Rows are points. Examples show where two turns around zero, p and q, send a point. Where does a point land after both, in the order given? Backwards means that the second turn is done in reverse. Each puzzle has new turns, and all numbers are rounded.

Turn p:
[-29  20] -> [-7 35]
[ -8 -39] -> [-33 -22]
[37 19] -> [ 40 -12]
Turn q:
[ 42 -19] -> [46  4]
[  3 -19] -> [ 12 -15]
[-43  43] -> [-59  16]
[-3 -5] -> [ 0 -6]
Where do these land?
q, then p: [-47   0] -> [-45  12]
q, then p: [ 34 -23] -> [ 27 -31]
p, then q: [13 23] -> [19 19]

Turn p:
[ -6 -20] -> [-21  -2]
[-9 14] -> [10 14]
[-13  27] -> [20 22]
[  3 -48] -> [-43 -21]
[24 26] -> [ 33 -12]
Turn q:
[-31  14] -> [-22  26]
[ 24 -32] -> [  7 -39]
[ 7 18] -> [14 13]
Where do these land?
p, then q backwards: [-20 -39] -> [-41 -16]
q, then p: [-16   4] -> [ 5 16]
q, then p: [39 35] -> [ 32 -41]
q, then p backwards: [ 2 -9] -> [ 7 -5]
p, then q: [-5  9] -> [9 4]

Turn p:
[15 23  7] -> [11 12 23]
[ -1  -1 -23] -> [  6  12 -18]
[-6 26 12] -> [-10  15  23]
[ -8 -48   4] -> [ -7 -40 -28]
Turn q:
[-30  19 -20] -> [ -3  35 -21]
[-7 20 39] -> [-14  16  39]
[ 10 -30   0] -> [ -8 -30  -7]
[  7 -14 -35] -> [ 15 -12 -33]
[17 10 16] -> [10 -4 23]
[ 4 -4  0] -> [ 1 -6  0]
Where do these land?
q, then p: [-27 -10 -26] -> [ -1  31 -24]
p, then q: [ -2   2 -21] -> [18 10 -7]
q, then p: [ 19 -10  31] -> [-14 -34   8]
p, then q: [12  5  3] -> [ 4 -7 11]
p, then q: [28 -1 32] -> [-15 -31  24]
q, then p: [-30  14 -18] -> [ 0 38  1]

Turn p:
[-13  16  -6] -> [ 2 21  2]
[ 22  34 -19] -> [43 12  2]
[-16 -40  48] -> [-53 -30  21]
[  7  -9 -23] -> [  8  -3 -24]
Turn q:
[15 31 30] -> [25 38  4]
[ 10 -33  -2] -> [  8 -32  11]
[ 13 -26 -29] -> [  1 -38 -15]
[-38  28   1] -> [-35  32  -1]
Where do these land?
p, then q: [-4 24 12] -> [15 21  9]
p, then q: [ -8 -33  37] -> [-31  -9  38]
q, then p: [ 33  26 -37] -> [ 32   4 -45]
p, then q: [-22 -18 -11] -> [-28   2 -13]

Turn p:
[ 19  33 -12 -14] -> [  2   0  -8 -41]
[  7 -41 -16  16] -> [ 16 -26 -13  34]
[ 2 13 48 23] -> [-1  8 54  0]
[ -3  -8  -4 -16] -> [-13  -3 -12   3]
[-25   4 -16  -9] -> [ -4  22 -21   5]
Turn q:
[ 7 -4 24 -5] -> [  5 -21  12  -5]
[-20   9  -8  -5] -> [ 1 22 10 -1]
[ 36  38 -34  -6] -> [ 30  16 -48 -21]
[ -6 -24 -12 -12] -> [-29   3   1  -8]
[-16 -20  30  28] -> [ -8 -21  25  35]
Where do these land?
p, then q backwards: [-10 -22   1 -10] -> [  0 -16  -6  20]
p, then q: [ 14  44  16 -18] -> [  6   7  31 -41]
p, then q backwards: [ 10  20 -19 -22] -> [ 22   0 -17 -23]
q, then p: [-30 -22  -8  15] -> [11 32 20 10]
q, then p: [ 16 -20   9  34] -> [26 -5 -4 34]

Turn p:
[-12  10 -12   8  -8  12] -> [  2  10 -15  -5  -8  15]
[  2   4   1 -36   2 -48] -> [-19  13   9 -15  17 -50]
[  7  -9  -6  14  -9 -11] -> [ 12  -3  -4   7 -14 -12]
[24  2  4  3  3  6] -> [ 4 -3 23  4 -9  4]
[12  3 -9 -3 -4 14] -> [  8   3  10 -10  -8  11]
[ 0 -1 -8 -6 -7 15] -> [  6  -1  -1 -14  -2  11]
[-9  4 23 -2  0 -1] -> [-21 -12  -3   6   5   1]
[-13  10   1  10  12  -2] -> [-6 10 -9 15  6  6]
[-12 -22   6  13  11  16] -> [ 14 -19 -11  13  13  15]
Turn q:
[ 5 11  3 -6 -4 -7] -> [ 7 11  6  5  0  6]
[-13  12 -23   4 -26 -10] -> [  3  25 -12  14 -12 -23]
[ 0 -9 25  6 21 -2] -> [  3 -26  17  -3  12   6]
[ -7 -18  20 -14  12  24] -> [-19 -20  16 -22  -8  10]
[12 18  2 23  0 -4] -> [13 -5 -8 26  3  8]
[  8 -14 -16  -7 -11  -4] -> [  5  11 -16 -16  -2  -5]
[ -4   1 -12  -6   8   3] -> [-13   6  -4  -2   7  -1]
Where do these land?
p, then q backwards: [ 35   7  -5  -7 -31  -1] -> [-17 -16  24 -17 -28  10]
p, then q: [-14   7   4  12   6  13] -> [-17  -7 -14   8  -6   0]
q, then p: [  4  -2  -2 -29 -28 -14] -> [-28  13  19 -18 -14  -2]
q, then p: [-14  -5   7  -7  28  12] -> [ -6 -15 -15   5  27   3]
q, then p: [-6 -6 10 16 11 -2] -> [ 12 -13   0  10   7  -9]
p, then q: [ 12   8 -16   5  -2  -7] -> [13 11  4 11 -7  8]
q, then p: [  7   3   7   2   1 -10] -> [ 2 -3 12  5 -2  3]
p, then q: [-17 -23   0   7  14   7] -> [ -6 -13 -22  -6  18   8]
p, then q backwards: [-6 11 -5  0  0  1] -> [ 4  4 -9 -8 -2  3]

Turn p:
[  6 -26  -6 -15  30 -24] -> [ -6  -6  -7  30  22 -31]
[ 10 -15 -16  -4 -14  -6] -> [  2  -3 -24  13  -7   3]
[-9  7 -6 27  5  6] -> [-11  20   4  -8  10  16]
[  0   9 -24 -16   8  22] -> [ -4  -4 -20 -29   5 -13]
[ 8 15 33 11  0 15] -> [ 17  -8  29 -12   5  18]
[ 15 -26  31 -12   3 -13] -> [ 11 -29  14  32   5  -4]
[-33  20   7  18 -16  11] -> [-19  16  21 -21 -20  19]
[  3  15 -20  -9 -15 -11] -> [  9  15 -17  -5 -19  -9]
Turn q:
[-17 -24  30  14   8  12] -> [ -8 -12  43   6  -8  -1]
[ 15  16 -24 -43 -30  -3] -> [  2   8 -47 -34 -14  15]
[  7  40 -12 -30 -14 -17] -> [ -2  26 -46  -5 -19  -1]
[ -4 -17   6  26  -1 -12] -> [ 17 -12  20   7   4 -17]
[21 -5 11 12  6  6] -> [12 13 17  0 13  7]
[  0 -14  -3   7  16  -5] -> [ -4  -5  10   0  16 -12]
[-12  -1  -3  -5  15   7] -> [-19  -5   1   6   5   0]
[-10   4  -5  19   0  14] -> [  3 -13   3  20   3   9]
Where do these land?
q, then p: [-14  10   7 -11  14  20] -> [-24   3  11 -14  -7  12]
p, then q: [  6  15   9 -22   5 -14] -> [ 18  17   2 -12  -3 -16]
q, then p backwards: [-12  -2 -15 -15  -2 -12] -> [ -5  -6 -16 -18   0   9]
p, then q: [ 22 -28  -1   5  -1  -7] -> [ 10 -13   8  12  29   2]
p, then q: [-26  11  19   0  -5   5] -> [ -5   2  14  -5 -31   3]
q, then p: [ 48 -23 -19  23 -27   7] -> [ 38 -32 -17  -6  38 -16]
p, then q backwards: [-24  17   1  19  17   1] -> [ 15  -9  21 -15  23   3]
